Each row is a point. Each copy is the shape, with its points in the same order, turned, moved and blurred by noise. Some copies are also mirrored. Which?
In the rows, 100 means zero.

Shape, 7 rows:
array([[125, 156],
       [ 98,  82],
       [ 52,  80],
       [117,  79],
       [129,  56],
       [135,  92],
       [ 52,  78]])
Copy 1, 7 rows:
array([[ 78,  35],
       [121, 101],
       [ 94, 140],
       [139,  91],
       [165,  94],
       [138,  65],
       [ 98, 141]])
Copy 1 is: mirrored
Copy 2 (7 x 2):
array([[ 59, 146],
       [116,  93],
       [100,  50],
       [125, 112],
       [151, 113],
       [120, 131],
       [100,  49]])
Copy 2 is: only turned
Copy 3, 7 rows:
array([[157,  70],
       [ 83, 100],
       [ 83, 143],
       [ 81,  81],
       [ 59,  67],
       [ 93,  61],
       [ 82, 145]])
Copy 3 is: only turned

Shape (8 x 4):
array([[ 64, 107,  71, 114],
       [147, 110,  72,  49],
       [ 76, 123,  83,  55],
       [ 66, 117,  75, 114],
       [ 77, 101, 178,  99],
       [ 67,  69, 163,  90],
       [122, 135,  79, 113],
       [ 81, 129,  73, 105]])
Copy 1 (8 x 4):
array([[105, 114, 128, 149],
       [ 75, 145,  59,  74],
       [ 70, 141, 127, 103],
       [ 93, 116, 132, 150],
       [127,  58, 163,  75],
       [146,  94, 163,  73],
       [ 77,  88,  81, 122],
       [ 82, 107, 109, 138]])
Copy 1 is: mirrored
Copy 2, 8 rows:
array([[ 88,  80, 131,  59],
       [138, 150,  83,  85],
       [110, 141, 145,  66],
       [ 75,  83, 137,  65],
       [ 83,  99, 163, 160],
       [117,  86, 172, 156],
       [ 69, 118,  85,  77],
       [ 73, 103, 121,  64]])
Copy 2 is: only turned
Copy 3, 8 rows:
array([[ 72, 136,  79,  68],
       [ 88, 116, 156, 129],
       [ 41, 110, 114,  93],
       [ 70, 130,  83,  66],
       [ 83,  31,  67,  71],
       [ 79,  40,  45, 100],
       [106, 119, 132,  61],
       [ 72, 128,  97,  65]])
Copy 3 is: mirrored

Shape:
array([[107,   5, 121, 101, 105,  94,  83, 107],
       [110, 118,  97, 114, 104,  97,  86, 114],
       [101, 102,  88,  83,  98,  92, 106, 103],
       [ 80, 116, 121,  86,  87,  98,  86,  92],
       [ 83,  71,  98, 104,  92, 116,  89, 111],
       [114,  98, 109,  87, 105, 108,  92, 110],
       [112,  84, 105,  98, 105, 118, 105,  85],
       [ 86, 117, 121, 102,  99,  98, 115,  92],
       [ 81, 119, 119,  95, 100, 101, 154, 104],
       [134, 114, 111,  97,  61, 102, 109,  93],
       [102, 121, 122,  84,  86, 114,  99, 112]])
Copy 1 (11 x 8):
array([[ 84,  68,  77,  97,  53,  57, 128,  22],
       [ 83, 113,  92, 109,  97, 110,  78,  97],
       [ 99, 106,  81,  89,  96, 114, 110,  92],
       [110, 130, 120,  92,  98, 113, 103,  81],
       [ 98, 100,  89,  71,  86,  84,  94,  70],
       [103, 104,  85, 101,  95, 110,  88,  69],
       [114,  77,  89,  96, 101,  99,  99,  79],
       [110, 102, 120, 104,  89, 114,  97, 100],
       [121,  85, 119,  87,  73, 138, 101, 111],
       [142, 110,  70, 116,  90, 109,  97, 100],
       [124, 120,  99,  99,  92, 126,  82,  78]])
Copy 1 is: mirrored
Copy 2:
array([[116, 108, 102, 158, 147,  57,  48,  82],
       [ 93, 107, 112,  76, 102,  92,  99, 105],
       [117,  92,  95, 101, 106, 110,  99, 109],
       [ 92,  91, 114, 114, 101, 115, 120,  85],
       [106, 105, 126, 123, 113, 105,  71, 100],
       [114, 117, 104, 103, 115,  97, 105,  97],
       [110, 124,  93, 122,  95,  98,  88,  98],
       [105,  93, 111, 111,  75,  98, 115,  93],
       [141,  86, 116, 112,  56, 100, 120, 103],
       [117, 111,  86,  81,  88, 116,  95,  60],
       [115, 111, 118,  96, 100, 115, 121,  80]])
Copy 2 is: only turned
